Rows are points. The last column is the point's height on a tilted bowl or saddle (a function of degree 2), plus a little noise. Count its main directions that bend up, bend down and stay straight.

Points:
[[-11, -20, -16, 12],
[37, -21, 2, 16],
[-30, -26, 31, -1],
[36, 70, 23, 71],
[1, -6, -5, 4],
[-39, -56, 23, 22],
[19, 24, -19, 3],
[-44, 45, -29, 49],
[-29, -18, 38, -5],
[13, 3, 14, 8],
[-19, 7, -62, 33],
[4, -8, -30, 5],
[-21, -2, 21, -1],
[4, -26, -8, 11],
[10, -22, 15, 12],
[45, -15, 35, 45],
[27, 5, 1, 8],
[-64, -13, -24, 50]]
Directions: 2 up, 1 down, 0 straight

Points:
[[10, 59, -30, 29, -45],
[36, -31, 30, -28, -13],
[-13, -28, -9, -39, -16],
[2, -20, -3, 45, -17],
[5, -35, -23, -25, -15],
[18, 33, 16, -22, -27],
[20, 13, -31, 47, -24],
[15, 30, 3, -33, -24],
[-36, -20, -35, 58, -15],
[8, -2, -23, 20, -12],
[-41, 3, -11, 5, -17],
[15, 25, -26, -21, -23],
[-27, -43, 10, -10, -22],
[9, -47, 10, -34, -14],
[8, 49, 52, 32, -69],
[8, -28, 6, -4, -10],
[57, -5, 11, -48, -9],
[27, 38, -18, 8, -29],
[9, 54, -3, 7, -40],
[-4, -15, 11, 24, -13],
[21, 20, 41, 56, -53],
[-39, 26, -27, 16, -24]]
Directions: 0 up, 3 down, 1 straight

Points:
[[-24, 37, -13, -17, 2, -15, 24],
[56, -34, 17, -7, -30, 42, 20],
[10, 23, -17, -30, 8, 24, 12],
[24, 32, -6, -27, -9, 64, 2],
[1, 21, -26, -27, 51, -2, 24],
[13, 5, -24, 9, 9, 14, 3],
[46, 5, -15, 30, -13, -13, 29],
[-22, -14, 67, -25, -1, -18, -12],
[28, 25, 31, -4, 42, 24, 43],
[-13, -40, -14, -39, 39, 64, -12],
[-4, -42, 14, -41, 1, 79, -14],
[34, 27, -40, 67, 31, 45, -49],
[12, -19, 37, -15, -15, 22, 2],
[-36, 19, 21, 10, -33, 9, 24],
[18, -18, -17, -30, 22, -15, 11],
[-55, 25, -4, -29, -14, 0, 38],
[18, 10, 2, 26, -7, -31, 15],
[3, -37, 40, 8, -31, 10, -14],
[-1, -12, 24, 3, 11, 13, 5],
[-36, -16, 4, -13, 14, 11, 14],
[-40, 0, 22, -24, -15, -1, 21],
[17, -18, 34, -4, 10, 41, -6],
[-29, 35, -54, -34, 38, -28, -11],
[31, 11, 27, 25, 78, -17, 84],
[41, -19, 21, 57, -18, -55, 3],
[28, -15, -39, 20, -14, -35, 17],
[60, 16, 28, -37, -4, 10, 63],
[26, 16, -50, -3, 7, -19, 9],
[10, 15, 27, 33, 12, -66, 9],
[2, 28, -17, 9, 3, -8, 18],
[-13, 7, -39, 41, 46, -51, 38],
[13, 30, -20, -9, -12, 8, 17],
[-10, 12, 29, 20, 14, 5, 14],
[0, 51, 40, -7, 27, -7, 66],
[-48, 26, -10, 13, -6, -32, 26],
[14, -21, -2, -18, -7, -24, 5],
[-8, 74, -78, -4, 12, -44, -14],
[21, -7, 4, 18, 45, -8, 35],
[2, -49, 5, -50, -25, -17, -4],
[-1, -24, -7, 5, -51, 7, 11],
[44, 41, 11, -23, -1, 25, 52],
[6, 26, 12, 14, 0, -6, 23],
[29, 37, -44, -5, -22, 29, -1]]
Directions: 3 up, 2 down, 1 straight

Points:
[[-18, -40, 35, -22, 22, 7, 18, 35, 29],
[0, 24, 0, -37, 4, 9, -35, -15, 18],
[27, -87, 54, 36, 21, -11, 42, 30, 39],
[-23, 11, -2, 15, -5, 12, -6, -6, 13],
[-30, -45, -17, -7, -33, 33, 9, 3, 9],
[-6, -7, -7, -14, -4, -46, -8, 21, 8],
[14, 17, -5, -8, 23, -31, -28, -18, 17],
[0, 48, 21, 25, 28, 15, 19, -36, 42],
[-63, 29, -2, -14, -11, -9, -18, 15, 30],
[0, 18, -23, -34, -27, 10, -4, 23, 14],
[34, 21, 23, -50, 0, 22, 44, 0, 25],
[-29, -33, -26, 24, -55, 19, -6, 18, 14],
[0, -8, 30, 4, 37, 4, -16, -22, 26],
[-56, 15, 9, -14, 41, -6, -30, -10, 42],
[-18, -8, 15, -20, 31, -7, 21, 5, 23],
[-25, -30, -36, -16, 28, 55, 41, -25, 45],
[9, -9, 31, -18, 4, 3, 14, -37, 17],
[-13, 6, -8, 16, 1, 8, 13, 15, 10],
[24, -7, -16, -28, 6, -35, 5, -45, 16],
[21, -18, -29, 7, 13, -12, 40, 32, 22],
[-4, -7, 31, -22, 27, -20, -2, 23, 15],
[-39, 4, 14, -21, 17, 18, -6, -7, 25],
[0, -13, 1, -8, -7, -24, 42, 17, 15],
[-33, 7, 6, -8, -52, 43, 33, 36, 41],
[6, -3, -17, 83, 18, -8, 27, -17, 37],
[18, 55, 48, 3, 5, -26, 9, 35, 0],
[17, 22, 15, 11, 6, 38, 35, -5, 34],
[-19, 29, -24, -36, 23, 31, 75, 38, 49],
[19, 95, -13, 28, 2, -8, -34, 14, 17],
[-49, 3, -9, -14, 28, -30, -39, 20, 36],
[-26, 16, -56, 4, 40, -10, 14, -25, 45],
[-30, 2, 16, 48, 19, -14, 37, 10, 25],
[46, -32, -41, -17, 7, 6, -43, -26, 43],
[22, -27, 6, 63, -38, 23, -29, 0, 23],
[7, 0, -23, 41, 13, 44, -79, 13, 59],
[-23, -1, -39, -10, 10, -13, 14, 0, 21],
[36, -13, -8, 22, 27, -45, 44, -25, 49],
[-3, -42, -47, -17, 15, -15, 44, -18, 36],
[3, 10, -19, -14, 6, 42, 9, 0, 26],
[-26, -45, -17, -55, 9, -15, -19, 50, 44],
[32, -6, 46, 29, 22, 10, -23, -3, 35],
[-38, -30, 40, 35, 37, 5, -7, -22, 15],
[6, -31, -33, 14, -2, 11, 20, -1, 13],
[-11, -32, 14, 36, -5, -26, 7, -11, 9],
[-13, -3, -33, 18, -41, 9, 20, -13, 20],
[44, -39, 19, -49, -5, -4, 43, -4, 25],
[-5, 36, -35, 9, -58, 38, -5, -24, 48],
[-7, -36, -46, -14, 23, 4, 6, 14, 27],
[-13, 18, -14, 27, 42, 19, -32, 10, 32],
[49, 15, 14, -13, -18, 19, -12, -28, 28],
[28, 51, 7, -57, -17, -36, 39, -13, -21],
[2, -28, -2, 14, -17, -26, -13, 29, 12],
[-10, 34, -19, 3, -44, -8, -28, -16, 28],
[21, 21, -19, -10, -8, -42, 8, -11, 4],
[-12, 18, -30, 14, 23, -23, 8, 47, 11],
[6, 55, -53, -4, -2, -24, 66, 21, 13],
[-2, -1, 18, -8, -42, 10, 3, -5, 16],
[-6, -21, 43, 24, 44, 24, 4, -38, 31],
[39, -26, 15, 46, -59, 64, 16, -4, 43],
[40, 24, -32, 17, -8, 16, 0, 34, 21],
[-31, 42, -4, 23, 25, -18, 4, -28, 31],
[13, -36, -14, 34, 54, -19, 32, -15, 47],
[-24, 24, 51, -9, -16, -38, -26, 17, 16],
[-17, 20, -61, -2, 16, -16, -2, 52, 18],
[-13, 6, -25, -47, -9, -10, -45, 11, 25],
[-37, 34, -35, -19, 7, 13, 29, 6, 28],
[-14, -20, -30, -1, 2, 4, 4, 19, 14],
[35, -37, -5, -5, 15, -36, 24, 3, 22],
[19, 16, -7, -2, -27, 9, 42, 34, 17],
[-18, -29, 11, -34, 22, 42, 12, -28, 31],
[6, 28, -8, -3, -39, -9, -33, -37, 27],
[-40, -67, -18, 52, 28, -8, 17, 15, 0],
[2, 15, -16, -7, -1, -19, 35, 10, 10],
[-36, -11, 53, 10, 20, -8, -3, 33, 26]]
Directions: 6 up, 1 down, 1 straight

Points:
[[-25, 17, -35, -14, 67, -45, -32, 32, -16],
[32, -7, -26, 24, -20, -8, -10, 14, 22],
[29, 34, 7, 18, -77, 21, 17, 30, 61],
[-9, 27, -5, -17, 28, 5, -36, -25, -7],
[5, 32, -36, -16, 27, -36, 27, -23, -4],
[1, -35, -3, 25, 18, 8, 46, 2, -16],
[-27, -15, -27, 9, -41, -38, -17, 1, 22],
[33, -5, -54, 5, -20, -16, 23, -14, 40],
[-14, 21, -62, -19, -23, -50, 43, -28, 36],
[-1, 34, 5, -22, 24, 17, -1, 31, 11],
[28, -10, 25, -26, 14, -10, -24, -1, 11],
[-4, -22, -39, 7, 6, -70, 3, 80, 10],
[-35, -22, 16, -3, 52, -2, 7, 10, -5],
[-3, 38, 17, -1, -50, -24, -27, 12, -5],
[23, 9, 9, -35, -25, 15, -4, 43, 32],
[-25, 10, -22, -10, 57, -20, -12, 44, -4],
[29, 53, 34, -38, 11, 24, 11, 2, 47],
[-16, -47, -17, 35, -44, -60, 36, 0, 61],
[-25, -30, -11, 2, 41, -20, -16, -39, 24],
[1, -16, -44, -3, 3, -19, 15, 3, 14],
[8, 34, 44, 12, -30, 15, 19, -26, 9],
[-4, 20, 14, -33, 8, -46, -34, 50, 3],
[-23, -31, -39, -41, -12, -44, 16, 34, 35],
[38, -21, -68, 6, -16, -73, 14, -34, 71],
[34, -45, 16, 83, 4, 23, -41, 16, 36],
[17, 4, 54, -12, -7, 1, 0, 21, 4],
[30, 58, 5, -33, 8, -9, 16, 14, 18],
[0, -9, -24, 16, 11, -17, 26, 36, -4],
[-14, 4, -31, -31, 8, -47, 1, -13, 5],
[20, -13, 28, -8, 19, 44, -6, -6, 5],
[7, -58, 33, -21, 7, -5, 0, 15, -10],
[4, -7, 19, 8, 10, -13, 19, 25, -13],
[82, -2, 4, 5, -44, -18, -8, -3, 66],
[51, -36, -26, 24, 47, -5, 45, 11, -15],
[3, 17, 20, -58, -56, 17, 30, 9, 56],
[17, 14, -17, 15, 13, -20, 43, -7, 1],
[-2, -22, -2, 43, -15, 11, -21, 46, 16],
[-10, -29, 9, 15, -9, 1, 13, 21, -9],
[-24, -1, -16, 9, 36, 29, -17, 26, 16],
[-8, -32, 49, -27, -44, 9, -36, 0, -13],
[14, 23, -3, 13, 36, -23, -8, -2, -8],
[24, -26, -24, 1, -49, 23, 52, -25, 54],
[55, 19, -63, 32, -6, -25, -15, -50, 57],
[24, 22, 16, -55, 13, -18, -33, -44, 26],
[3, 36, 4, -8, -18, 28, -42, 30, -3],
[13, 10, -10, -45, 4, -16, -13, 1, 7],
[7, 25, 51, -4, 28, 10, -30, -13, 3],
[-5, 36, -37, 17, 37, 11, -11, 38, 1],
[34, -27, -44, 6, -55, 12, -5, 49, 65],
[-7, -12, 6, -7, -8, -38, 5, 4, 2],
[21, 2, -30, -38, -24, 9, 30, -12, 41],
[-9, -52, -7, -43, -6, -26, 2, 13, 29],
[5, -56, 70, -13, 74, 3, 19, -14, -39],
[9, -9, 3, 48, 14, -11, 46, -8, -4],
[-15, -84, -1, 38, -7, -26, 20, 15, 8],
[3, -29, -13, 22, -22, 4, 19, 88, 35],
[-41, 13, -11, -14, 12, 23, -15, -3, 0],
[-3, -18, -13, 11, -15, 18, 23, -2, 8],
[-78, 12, 23, -8, 34, -44, 5, 33, 12],
[0, 4, -28, 35, 10, -59, -51, 13, 8],
[44, -32, -48, -26, 10, 9, -19, 55, 46],
[-6, -6, -7, 17, -1, -45, -41, -12, 6],
[13, -27, 38, -52, -41, -9, -25, -20, 23],
[9, 21, 34, 4, -10, -20, 45, -20, 11],
[-43, -20, -12, 9, 40, 25, -11, 46, 27],
[-22, 46, -3, 20, -6, 49, -56, -55, -36],
[17, 0, 2, -16, 9, -20, -1, 0, 0],
[-25, 7, 25, -44, 35, 35, 19, 7, 27],
[18, 9, -20, 36, 9, -17, 6, -8, 9],
[-5, 9, -7, -31, 34, 6, 47, -7, 10],
[-45, -29, -59, -33, -4, 28, -41, -24, 52],
[-8, 14, -4, 1, -25, 33, 18, -36, 12],
[-26, -29, -35, 4, 0, -40, -8, -35, 38],
[31, 0, -78, 7, 36, -26, 4, 29, -5],
[-44, 2, 27, -17, -5, 21, 0, -44, -14],
[-19, 1, -7, -59, 2, -3, -3, 10, 21]]
Directions: 6 up, 2 down, 0 straight

Points:
[[-42, 18, -21, 2, 2, 11, -41, -13, 19],
[-4, 6, -18, 11, -13, 17, 61, -11, -9],
[26, -3, -16, 0, -13, 24, 8, 17, 2],
[-22, 11, -22, 11, -4, -12, -63, -13, 37],
[29, -17, 25, -30, 2, 14, -36, 0, -17],
[11, 30, 46, -1, 37, -1, -25, 5, 18],
[6, -28, -10, 5, 35, -35, -21, -22, 37],
[7, -13, -5, 5, 10, 7, -5, 10, 0],
[-30, -22, 17, -28, 10, -16, -10, -6, -7],
[-10, 12, -10, 21, -7, -9, -35, 26, 37],
[-3, -15, 15, 34, -31, -33, 34, 19, 40],
[-3, 2, 48, -55, 16, 46, 37, 34, -7],
[7, -34, -27, -31, 14, 35, -16, -9, -8],
[-4, 12, -20, 7, 7, 9, 38, 42, 11],
[-77, -5, 31, 8, 47, -38, -12, -20, -9],
[45, 52, 2, 17, -4, 10, 13, -45, 22],
[12, 18, 26, -13, -34, -8, -13, -32, 5],
[8, -21, 13, -7, 33, 41, 37, 18, -11],
[3, 29, 7, -45, 27, -14, 8, 12, -7],
[21, 24, -8, 8, -11, 12, -11, 9, 14],
[-39, -27, 50, 39, -3, 38, -23, 3, 63],
[-6, 6, 16, 35, 6, -10, -4, -10, 9],
[17, -7, 53, -1, 13, 12, 6, 6, 5],
[-16, -17, -15, 27, -1, 10, -14, 46, 41],
[8, 40, 39, -1, 2, 46, 17, -2, 31],
[33, 46, -13, -29, 2, 52, 13, 12, 39],
[6, 4, -20, -18, 5, -21, 5, 43, 19],
[12, -38, -31, -13, -9, -5, 0, -15, 11],
[-23, -3, 32, -3, -4, 8, 24, 5, -22],
[9, -3, 17, 9, 28, 19, 33, 5, -9],
[-38, -11, 6, -15, -32, 26, -4, -18, -15],
[54, 39, 19, 32, -20, -4, 19, 41, 78],
[19, 11, 54, -16, 3, -57, -18, 32, 57],
[-43, 17, -27, -19, -26, 41, -5, -14, 0],
[11, 6, 9, 2, -11, 28, -25, 18, 3],
[-15, 24, 21, -33, 15, 3, 4, 0, -18],
[-5, -27, 7, 14, 4, 20, 22, 0, -2],
[4, -8, -4, -17, 12, -10, -48, 12, 11],
[-8, -41, -5, 12, -68, 22, 59, 7, 42],
[33, 4, 29, -4, -37, 41, 10, 39, 29],
[36, 26, 24, -1, 40, 15, 16, 1, 1],
[45, 24, 10, -18, 20, 19, -27, 69, 19],
[13, 21, 29, 15, 15, -7, -29, 3, 17],
[12, -21, -4, 19, 9, -20, -14, 5, 21],
[-3, 9, 10, -6, -9, -37, 11, 27, 11],
[-19, -38, -10, -6, 6, 18, -23, 17, -1],
[36, -11, -21, 2, -4, -43, -70, 24, 59],
[4, -5, 7, 2, -56, 23, -15, -11, 12],
[35, 36, 13, -2, 0, -10, 10, -34, -2],
[36, -49, -9, 27, -7, 7, -28, 27, 19],
[-27, -33, 4, -18, -32, 16, -34, 9, -8],
[5, 39, -36, 19, 16, -10, -28, -56, 35],
[-1, -37, 19, 27, -4, 52, 29, 8, 29],
[9, -11, 48, -9, -14, 5, -34, -23, 13],
[-6, 4, 19, -2, -8, 21, -13, -20, -3],
[6, 15, -17, 28, 2, 15, 1, -5, 19],
[-10, -2, -44, -23, 3, -39, -22, -30, 46],
[-38, 2, -27, 0, -8, 8, 8, 3, -9],
[27, 4, -31, -45, -17, 14, 27, -42, 25],
[-13, -13, 16, 3, 15, 56, -14, -29, 30],
[5, -30, 3, 1, 28, 22, -16, -8, 6],
[20, -46, 7, 29, -26, -55, -19, -15, 86],
[-32, 2, -32, -48, -8, 24, -9, -4, -3],
[-20, 33, -22, 3, -3, -19, -44, 14, 36],
[-20, -10, -95, -10, -10, 23, 23, 22, 64],
[19, -1, 23, 51, -20, 38, -34, 2, 56],
[9, 19, 27, -5, 4, -24, -12, 40, 26],
[13, 2, 23, -35, -25, -15, 13, -5, -1],
[-8, 8, -4, -20, 2, -45, -11, 17, 19],
[-15, -6, -20, 17, -8, -1, -23, -16, 15],
[5, -42, 11, 13, 29, 3, -5, -5, 13],
[-5, 58, 16, -8, 11, 8, 48, -14, -31],
[-5, 10, 7, -5, -1, -10, -36, -21, 3],
[32, 3, -8, 4, 5, -3, -13, 13, 6],
[17, 5, 2, -3, 47, -3, -8, -24, 7]]
Directions: 5 up, 1 down, 2 straight
